Every row gives one point. Examples show where two turns around zero, p and q, send a point. Write where each new point lands after one turn and then the other. Backwards means that the second turn is done in reverse. Each puzzle has new turns, and all numbers are rounded.

Turn p:
[-26, 16, -5] => [-24, 20, -2]
[-24, 0, -9] => [-25, 3, -2]
[-13, 7, -19] => [-17, 6, -16]
[48, 14, 51] => [63, 13, 32]
[14, -26, -35] => [-1, -34, -30]
[0, -10, 18] => [4, -6, 19]
Turn q:
[-3, 57, 46] => [-8, 54, 49]
[-1, -11, -22] => [-4, -11, -22]
[-20, -7, -3] => [-17, -13, 2]
[9, -9, -21] => [5, -6, -23]
[16, -30, -1] => [24, -23, -8]
Where do these land?
p, then q: [19, 1, -3] => [14, 2, -13]
q, then p: [23, 35, 17] => [23, 39, -1]
p, then q: [31, -18, -14] => [24, -18, -24]
p, then q: [-49, -29, 13] => [-28, -29, 42]
q, then p: [-25, 11, -11] => [-28, 7, 4]

Turn p:
[19, 1, 3, 11, -33, 18] => [18, -1, 2, -1, -37, 13]
[-24, 20, -29, -15, -45, -19] => [-22, 13, -23, -17, -38, -39]
[-35, -62, -52, 45, -9, -1] => [-35, -52, -49, 57, -17, 0]
[24, 11, 1, -11, 24, 25] => [23, 17, -5, -10, 20, 27]
[-10, 23, 20, 6, 18, -10] => [-12, 21, 25, 4, 16, -3]
[-8, -10, 21, -7, 15, 27] => [-8, -10, 11, -13, 13, 32]
[36, 24, 16, -15, -15, -13] => [37, 18, 19, -19, -9, -16]
[-25, -27, 0, -11, 21, -37] => [-22, -28, 1, 4, 32, -31]
[24, 21, 18, -2, 23, 9] => [22, 23, 18, -4, 19, 16]
Turn q:
[7, 3, -9, 51, -29, -29] => [-10, -10, 2, 42, -26, -42]
[17, 17, 23, -33, 33, 17] => [32, 26, 3, -20, 29, 24]
[-8, 4, 10, -46, 11, -10] => [1, 22, 5, -44, 8, 5]
[17, -30, -20, 17, -14, -5] => [5, -36, -16, 6, -14, -17]
[-20, 9, 5, -36, 58, 11] => [-7, 25, -7, -31, 54, 26]
[-1, 13, -22, 6, -18, 11] => [-8, 4, -16, 14, -23, 10]
[-12, -16, 12, 41, -40, 4] => [-14, -30, 28, 32, -29, -7]
Where do these land?
q, then p: [-14, -26, 10, 17, -34, 2] => [-11, -38, 21, -1, -20, 0]
p, then q backwards: [-25, 7, -14, -10, -11, 43] => [-24, 8, -32, -29, -9, 19]
p, then q backwards: [-4, -22, -7, 13, 24, -10] => [-1, -10, -4, 29, 20, 8]
p, then q: [30, 17, 34, -22, 21, 32] => [46, 19, 3, -11, 16, 38]
p, then q: [-18, 33, 36, -31, 39, -5] => [1, 44, 20, -23, 45, 17]
q, then p: [-14, -20, -27, -5, -28, -37] => [-25, -22, -9, -15, -15, -43]
q, then p: [25, -3, -39, 5, 26, -1] => [10, 4, -44, 22, 13, -11]
p, then q: [20, 14, 9, 34, -35, -24] => [16, 2, 28, 24, -33, -31]

Turn p:
[28, 15, -30, -10, -10, -51, -17, -28] => [49, 4, -24, -35, -6, -38, -7, -1]
[3, 14, 1, 9, -10, -2, -15, 47] => [11, 24, 11, 20, -9, 9, 9, 37]
[-45, 6, 46, -26, 24, 41, 41, -19] => [-80, 10, 7, -2, 19, 15, 15, -42]
[-14, -6, -8, 7, 49, -3, -7, 6] => [-13, -11, -8, 4, 45, -5, -5, 20]
[29, -16, -16, -4, 26, -21, -16, 19] => [29, -15, 3, -19, 22, 3, 4, 34]
[-46, -30, -8, -2, -63, 30, 7, 26] => [-38, -4, -1, 24, -69, 31, -29, 14]
[4, -13, 11, 5, -5, -13, -24, -19] => [11, -7, 20, -8, -1, -19, -21, -6]
[-4, -8, 9, 9, -15, -17, 33, -6] => [-12, -18, -3, 1, -23, -17, 23, -8]
[34, 10, 9, -21, 18, 43, -16, -32] => [18, 11, 13, -17, 33, 33, -10, -45]
[13, 28, -14, 33, -14, -7, 15, 5] => [25, 6, -18, 31, -11, -12, 22, -4]
Turn q:
[-8, 40, -25, 1, -11, -2, 23, 13] => [-11, 31, -23, -11, 4, 6, 26, 25]
[2, 22, 18, 29, 4, 14, 14, -25] => [3, 21, 11, 27, 6, 15, 27, -20]
[-36, -37, 4, -11, 52, 10, 30, 13] => [-44, -45, 5, 2, 51, 2, -5, -2]
[5, 41, 5, -32, -6, -4, -44, -8] => [25, 46, 6, -27, -2, 9, -35, -2]
[7, -5, -30, -5, 23, -19, 37, 4] => [-5, -16, -21, -15, 29, -24, 30, 8]
[27, -12, -21, 37, 38, 3, 7, -13] => [22, -17, -26, 35, 27, -18, 17, -19]
[23, -4, 22, -41, -35, 18, -34, -6] => [28, -1, 16, -33, -38, 28, -31, -12]
[-48, -41, -11, -14, 12, 0, 10, -13] => [-54, -27, -1, -9, 9, -15, -14, -21]
[8, 22, 41, 31, -28, -26, 0, -9] => [15, 28, 44, 24, -25, -8, 22, 7]
[-2, -42, 14, 29, -28, 5, -6, 13] => [-9, -32, 9, 31, -40, -3, -5, 5]
[23, 14, -18, -24, -21, 1, -35, 32] => [30, 10, -21, -23, -21, 7, -30, 31]
Where do these land?
p, then q: [-19, -29, 28, -3, -7, 22, 20, -12] => [-39, -5, 22, 7, -15, 6, -11, -25]
q, then p: [20, 51, 14, 11, 20, 15, -6, 13] => [22, 18, 0, 24, 35, 25, 29, -8]
p, then q: [-4, 49, -26, -30, 23, -53, 2, -17] => [13, 25, -29, -53, 35, -38, 11, 22]
p, then q: [-34, -27, 19, 21, -63, -15, -15, -1] => [-8, 17, 34, 14, -68, -16, -17, 16]
p, then q backwards: [-8, 27, -29, -12, 6, -8, 23, -6] => [3, 13, -46, 3, 0, 9, 8, -7]
q, then p: [-1, -11, 28, -42, -11, 11, -26, -17] => [0, 19, 33, -26, -2, 11, -29, -27]
p, then q: [-12, -15, 13, 28, 22, 11, -7, 2] => [-8, -13, 15, 34, 14, -9, -11, -2]
p, then q: [16, -20, 9, 10, 14, 11, -5, 54] => [-1, -29, 10, 25, 9, 38, 5, 30]
p, then q backwards: [22, -29, 22, 14, -19, 5, 8, -13] => [15, -32, 31, -2, -12, 1, 6, -15]
q, then p backwards: [21, 3, -78, 4, 15, 0, 7, -4] => [-5, 32, -56, -3, 19, -30, 30, -22]
